Each row is a point. Any point is a mix of the corners, with weights that add up to 1. It lies inside the corners' shape when no weight is negative. Say inside or outside, and name the corners with a negative weight.

Corners:
(1): [-2.77  2.28]
(2): [ 1.51 -0.09]
(3): [ 2.31 -2.78]
Points:
[ 0.14 -0.55] -> inside
[ 1.91 -1.96] -> inside
[ 1.47 -0.48] -> inside
[-0.94  1.10] -> inside

Corners:
(1): [-1.01  3.41 -0.08 -1.01  0.95  1.57]
(2): [ 0.98 -1.41 -0.31 -0.38 -2.94  0.84]
(3): [ 0.01 -0.48  2.35 -0.49  0.43  0.62]
(4): [-2.16 -1.45  0.48  2.78  1.14 -1.90]
(5): [ 5.49 -1.94 -0.30 -2.10  1.17 -0.34]
(6): [-1.16  0.17  1.32  3.74  0.84  1.30]
(7): [ 0.77  7.20  1.09 -1.86 -0.67 -0.57]
Points:
[ 0.47  3.89  0.52 -1.17  0.16  0.30] -> inside
[ 0.96 -2.61  0.58  1.34  0.70  2.17] -> outside (4, 7)
[ 0.39  2.06  1.14 -0.31  0.82 -0.11] -> outside (2)
[-2.43  1.65  0.61 -0.86 -2.39 -0.18] -> outside (5, 6)
[ 0.80  0.85  0.71 -0.94 -0.15 -0.30] -> outside (6)
[-0.49  2.32  0.40 -0.71  0.69  1.12] -> inside
[ 1.20  1.43 -0.26 -0.64 -0.84  0.41] -> outside (3)

Corners:
(1): [-2.73 -0.44 -0.96 -1.24 -1.20 -1.38 -0.13  0.26  1.69 -1.64 -1.15]
(2): [-0.38  4.99  0.47  0.04 -0.46  3.85  0.62 -0.57 -1.53  2.31 -0.39]
(3): [ 0.94  5.34  3.29 -0.41  0.68 -0.84 -2.14 -0.40 -0.52 -1.14 -1.48]
(4): [-2.05  2.11  1.45 -0.48  0.96  2.87  1.43 -1.36 -0.85 -1.35  2.52]
(5): [-1.81  0.68  1.87 -0.10 -3.59  2.65 -0.74  0.62 -1.27 -1.06  3.29]
(6): [ 3.28 -0.78  1.03 -0.45 -0.25 -1.79  1.25  0.72 -1.51 -0.52  1.34]
(7): [-2.42 -1.34  2.59 -1.54 -2.13  0.49  1.55  0.13  1.73 -1.21 -1.31]
(8): [-2.48 -0.03  1.23 -1.42 -0.45 -0.86  0.89 -0.05 -2.61 -1.31 -1.86]
(9): [-0.42  0.63  0.81 -1.10 -2.06  0.69  0.56 -3.24 -1.26 -1.54  0.31]
(10): [-1.75 -2.10  0.44 -1.36 -0.37  3.40 -0.80 -0.64 -0.70  1.46  0.88]
(11): [-1.20 -1.42  1.38  6.34 -1.17 -0.88 -1.73 -1.65 -1.20  8.59 -1.28]
(12): [ 4.13 -2.17  0.26  2.77  0.44 -1.12  0.59  0.77 -2.11 -2.29 -1.65]
Points:
[-3.04 -2.30  0.87 -0.82 -1.94  1.12  0.52 -0.94 -0.69  0.29  1.10] -> outside (2, 3, 12)
[-3.60 -0.51  0.22  1.47 -1.24  2.61 -0.17  0.21 -0.25  2.00  0.16] -> outside (3, 6, 9)
[-1.39 -0.79  0.90 -0.72 -0.86  2.23 -0.37 -0.42 -0.83  0.53  0.79] -> inside
[ 0.11 -0.34  1.69  0.50 -1.39  0.36  0.17 -0.15 -0.84  0.99 -0.68] -> outside (1, 4)
[-1.80  0.90  1.36 -1.25 -1.15  1.38  0.21 -1.02 -0.52  0.34  0.64] -> outside (12)
[ 3.03  1.53  1.24  1.80 -0.17 -3.99  0.48 -0.06 -0.81 -0.47 -4.78] -> outside (4, 5, 10)
[-0.98  0.47  0.86 -0.63 -0.85  0.26  0.25 -0.51 -0.15 -0.69 -0.14] -> inside
[-1.06  2.17  1.28  0.53 -1.09  2.69 -0.62 -1.08 -0.06  2.51  1.07] -> outside (8, 12)
[-0.11  1.44  0.52  0.17 -0.28  1.32 -0.06 -0.77 -1.56  0.17  0.47] -> outside (7)

Corners:
(1): [-0.15 -1.68  1.27 -2.39 -1.12  3.39 -3.72 -2.48  1.09  0.22  2.37 -2.41
  4.22 -2.62  2.22  0.07 -1.51 -2.85]
(2): [-2.41 -2.19 -0.83 -3.73  2.44 -1.99  1.28  3.96 -0.55  1.32 -1.50 -0.44
 -0.80  1.10  1.51 -1.62  0.02  2.42]
(3): [ 0.01  0.74  0.70  0.68  1.21 -2.19  0.37  2.36  4.23 -1.71  3.10  2.47
 -2.81  0.82  1.36 -0.46  3.14  2.06]
(4): [ 3.14 -1.72 -0.92  1.30  0.45 -2.21 -0.17  1.65  3.44 -3.73  4.23  2.42
  0.31 -4.09  3.02 -1.52 -0.08 -1.66]
(5): [ 1.01 -1.57  0.25 -1.41 -0.99  2.07 -3.72 -0.24 -4.29 -2.49 -1.00  1.47
  1.04  1.37 -0.52 -1.40  0.12 -0.70]
(6): [-2.10 -1.91  1.30  0.91  0.76  1.18 -0.65  2.49 -2.24 -0.61 -2.48 -0.10
 -2.51 -0.42 -0.77  2.25  0.76  1.13]
(7): [ 0.45 -2.06  4.06 -1.20  0.27  1.26  0.80  0.75 -2.56 -0.81 -0.44 -0.27
  1.14  0.04 -0.73 -0.54  1.00  3.87]
(8): [-0.12  1.30  0.54  2.88 -1.03 -2.13  1.00  1.01  4.25 -0.13 -0.08  1.97
 -0.79 -2.25  1.66 -3.43 -0.58 -0.21]
(9): [-3.24 -1.90  3.16 -1.78  0.62 -2.13  0.16  1.30 -0.84  1.50  0.85  3.35
  0.34 -0.01 -0.38 -0.05 -0.22  1.42]
(10): [ 1.48  0.41  1.09 -0.67  1.92 -2.74  0.26  1.27  2.60  2.07 -0.59  3.34
 -1.41 -3.16  2.68 -0.36  3.26  0.60]
(11): [-0.70  0.97  3.29 -2.49 -0.62  0.29  0.55  1.40 -1.69 -0.88 -1.02  1.71
 -1.20  0.93  1.98  2.05 -1.68  0.45]
(12): [-0.67 -1.29  0.17 -0.02  2.73 -0.97 -0.84 -1.04 -1.03  2.60  0.09  1.53
 -1.13  0.82  0.42  0.56 -2.82  3.52]
(13): [-1.17 -0.19  2.19 -1.61  4.19  2.07  0.53  1.44 -2.24 -1.92 -0.88  0.88
 -0.73  0.55 -3.52 -0.95 -0.94 -0.71]
(14): [ 1.93  1.66 -0.71 -2.37 -3.96  1.53 -2.38 -0.92 -1.81 -0.20  4.70 -1.42
  2.34 -3.58 -1.53 -0.34 -2.28 -2.37]
(15): [-2.11  2.83 -0.25  1.06  1.46 -0.91 -0.65  3.50  2.81 -0.62  0.83  3.70
  0.02 -3.03  3.27 -1.17  0.58  3.26]
(16): [ 0.66  0.57  1.31 -0.36 -0.25 -0.33 -1.89  0.93 -3.47 -1.17 -1.00 -1.78
  5.10  1.77 -1.07  0.90 -1.09 -1.75]
(17): [ 0.43  0.52  0.35  2.58  1.87  0.06  1.96  4.00  2.46  2.69  3.48  3.60
 -1.51 -0.25  3.95 -1.24  1.32  0.23]
(18): [-0.23  1.70 -1.34  2.55  1.05 -2.12  2.74 -1.45  2.22 -2.14  3.81  1.82
  0.52 -3.70  3.21 -1.01  3.13 -1.26]
(19): [ 2.73 -0.89 -2.05 -2.86 -3.22  3.60 -1.33 -1.87  0.95 -0.24  1.44  0.33
  5.60 -1.54 -0.01  2.97 -1.35 -1.79]
Points:
[-0.20 -0.26  0.95 -0.23  0.65 -0.12 -0.15  1.17  0.04 -0.34  0.08  1.35
  0.69 -0.34  1.17  0.19  0.16  0.37] -> outside (14)
[-0.21  0.59 -0.05 -1.44 -0.06 -0.80 -1.03  0.00  0.67 -0.90  1.02  1.12
  1.15 -1.38  1.03 -0.36 -0.80 -0.42] -> outside (6, 7, 17)
[ 0.14  0.31  0.79  0.08  0.57  0.45 -0.03  1.10 -1.42 -1.86  1.84  1.63
  0.50 -0.70 -0.28  0.57  0.07  0.56] -> outside (1, 2, 8, 10)
[-0.16 -0.16  1.30 -0.62  1.11 -0.03 -0.09  1.25  0.20 -0.20  0.38  1.39
  0.17 -1.11  0.75 -0.51  0.52  0.97] -> inside
[-0.16  0.49  0.08  0.95  0.81 -0.52  0.78  1.05  1.14 -0.25  2.00  1.79
  0.01 -1.64  2.06 -0.58  1.05  0.01] -> inside
[-0.03 -0.42  0.80 -0.27 -0.19 -0.38 -0.40  0.89  0.39 -0.12  0.82  1.11
  0.54 -0.93  1.24 -0.16  0.11  0.83] -> outside (13)
[ 0.73  1.02 -0.73  0.19 -0.06  0.55 -0.79  0.54  1.39 -1.35  2.19  0.82
  1.05 -1.54  1.50 -1.16 -0.61 -1.04] -> outside (6, 7, 9, 10)
[-0.38 -0.60  0.79 -0.92  0.98  0.61 -0.47  1.04 -0.20 -0.38  0.56  0.72
  0.39 -0.52  0.46 -0.40 -0.08 -0.06] -> inside
[ 0.03 -0.55  0.80 -0.89 -0.04  0.73 -1.30  0.27  0.02 -0.21  1.25  0.23
  1.52 -0.97  1.05 -0.28 -0.35 -0.66] -> inside

Corners:
(1): [-1.53  0.31  6.83  0.11  0.55 -0.55  0.51  1.75  1.70  0.19  1.18  0.86
  0.39 -0.13  2.82 -0.78  1.84  1.66 -0.12 -0.93]
(2): [ 1.65 -0.66  5.48 -1.34  0.61  2.35  1.98 -0.13  2.53  0.87  0.40  4.38
 -1.73  0.87  1.87  2.33 -0.52 -2.26  1.26 -1.08]
(3): [ 0.42 -0.03 -0.58  0.10  1.89  2.86  1.32  1.13 -0.35 -0.65 -1.81  0.29
  0.43  1.71  1.24  1.16  0.06  0.35  1.94 -0.33]
(4): [-2.88 -0.67 -0.88  1.38 -1.43  2.14 -0.38  2.07  2.58  1.19  1.03 -0.59
 -0.25  1.65 -0.84  2.12 -2.36 -2.10  0.99 -0.76]
(5): [ 0.98  2.69  0.23 -0.28  0.41  2.20  0.31  0.07  2.38  1.50  1.65  0.50
 -0.12 -0.55  2.64  0.76  2.76  0.82  0.31 -0.63]
(6): [ 0.60 -0.35 -1.89  0.72 -0.45  0.74  1.46  0.23 -1.60  0.51  0.54 -0.37
 -0.25 -9.49  1.91  1.83 -1.77 -0.66 -1.52  4.94]
(7): [-3.79  2.34 -1.54 -1.12  2.57  0.71  1.31  1.93  1.59 -0.21  1.42  1.59
 -0.11  0.74 -0.90 -1.33 -1.79  1.20  0.81 -1.31]
(8): [-0.91  1.33 -1.38 -0.70 -0.47 -1.08 -0.09  1.88 -0.28  1.07  0.99  0.26
 -2.98  1.04 -6.29  0.87 -2.24 -1.30 -2.74  0.41]
(9): [-0.03  1.30  0.35  0.58  0.91 -1.01 -0.37  1.92 -2.49  0.44  2.25 -0.30
 -0.20  2.67  2.25 -1.45 -1.70  1.79  0.62  0.81]
(10): [-1.76 -0.45  2.61 -1.97 -0.77  0.37 -0.55 -1.48  2.95 -4.03  1.43 -1.74
 -0.15  0.41  1.67  1.69 -0.86  1.91  1.22  0.88]
(11): [-0.96 -0.66  3.92  0.20  1.47  1.75  1.24 -0.79  2.78  1.96 -0.42  1.36
  0.92  2.06  0.07  0.27 -1.32 -0.30  1.29  0.03]
(12): [ 0.38 -2.51 -2.15  0.54 -0.71  0.55  1.63  1.91  2.06 -3.64  1.58  1.08
  0.48  1.07  1.06 -3.31  2.27  1.26  0.31  5.72]
(13): [-0.30  1.02  1.74 -1.06  0.23 -0.59 -4.87  1.73  3.21  2.22 -1.68  0.19
 -0.50 -1.65  2.20  0.26 -0.98 -0.86  0.40 -1.54]
(14): [-3.36 -1.64 -1.72  1.38 -1.11 -2.12  0.62  1.91  1.69  0.65 -1.57  1.09
 -0.02  0.68  0.04  1.38 -2.32  8.05 -3.04  2.74]
(15): [ 0.56 -1.36 -0.71  0.72  3.87 -0.69  2.79 -3.20 -6.92  1.28  1.33  0.61
 -6.50  0.94  1.18  1.33 -1.32 -0.62 -0.20 -0.90]
(16): [-0.68 -0.66 -1.37  0.75 -1.28  1.17  2.31 -0.92  2.10 -2.32 -0.12  1.20
  0.55  1.87  1.66 -0.37  0.15  0.03 -0.55 -0.96]
(17): [ 0.57 -1.96 -0.85 -2.97 -0.15 -0.76  2.39  1.21 -2.16  1.88  2.12 -1.29
  0.35 -0.21  1.63  1.27 -0.92 -1.36  0.76  2.08]
(18): [-1.60  4.04  0.97 -0.72 -0.89  0.57 -1.72  2.08  3.21  1.05 -4.83 -0.02
 -3.12  2.85  1.42 -2.46 -1.21  0.77  1.57 -1.57]
(19): [ 0.22  1.93 -0.07  1.00  3.06 -0.79  2.51  2.66  1.57  0.57  1.76 -0.43
 -1.95  1.65 -1.23  0.05 -1.15 -1.21 -0.58 -1.13]
(20): [ 0.43 -1.49  0.34 -0.38  1.35  7.14  2.15  0.78  1.97 -0.32  1.46 -0.57
  0.33  2.16  1.80 -0.56 -1.25 -0.36  0.95 -0.88]
(21): [ 0.71 -1.77 -0.98  0.29 -0.66  1.27  1.32  2.02  1.30  1.26  1.18 -0.26
  0.21 -0.71 -1.60 -0.35 -1.49  1.28  1.39  0.04]
Points:
[-0.26 -0.63  1.07 -0.29  0.65  0.72  1.25  0.66  0.80  0.04  1.51  0.65
 -0.28  0.16  0.58  0.95 -0.64  0.14 -0.04  0.38] -> outside (18)
[-0.34 -0.70  0.48 -0.14  0.14  1.31  1.06  1.42  1.80  0.21  1.33  0.29
  1.00 -0.54  0.40  0.84 -0.80  0.23  0.31  0.89] -> outside (15, 18)
[-0.09  0.15 -0.18 -0.07  0.10  0.88  0.79  1.03  0.96  0.68  0.83  0.27
 -0.61 -0.47 -0.10  0.34 -0.61  0.32  0.05  0.52] -> inside
[ 0.60 -1.23  1.65 -0.30  0.97  1.85  1.74 -0.31  0.54 -0.54  2.99  0.41
  0.16 -1.10  2.73  0.23  0.16 -0.97  1.02  0.72] -> outside (3, 8, 14, 18)
[-0.83  0.39 -0.26 -0.33  0.17  0.46  0.49  1.23  0.74 -0.14  0.55 -0.01
 -0.98  0.49  0.74  0.22 -0.94  0.57  0.25  0.20] -> outside (11)
[-0.75 -0.03 -0.06  0.13  0.27  1.11  0.66  1.10  1.10  0.20  0.65 -0.27
 -0.24  0.72  0.63 -0.22 -0.72  0.62  0.35  0.19] -> outside (2)
[-0.01 -0.58  1.67 -0.30 -0.43  0.13  0.38  0.06  0.37  0.38  0.03  0.58
 -0.96  0.10  1.37  0.76 -0.24  0.46  0.30  0.64] -> outside (7, 19, 20)
[-0.78 -0.21  0.58 -0.30 -0.02  0.88  0.36  0.37  1.06  0.16  0.25  0.35
 -0.51  0.07  0.75  0.46 -0.91  0.36  0.26  0.44] -> outside (19)
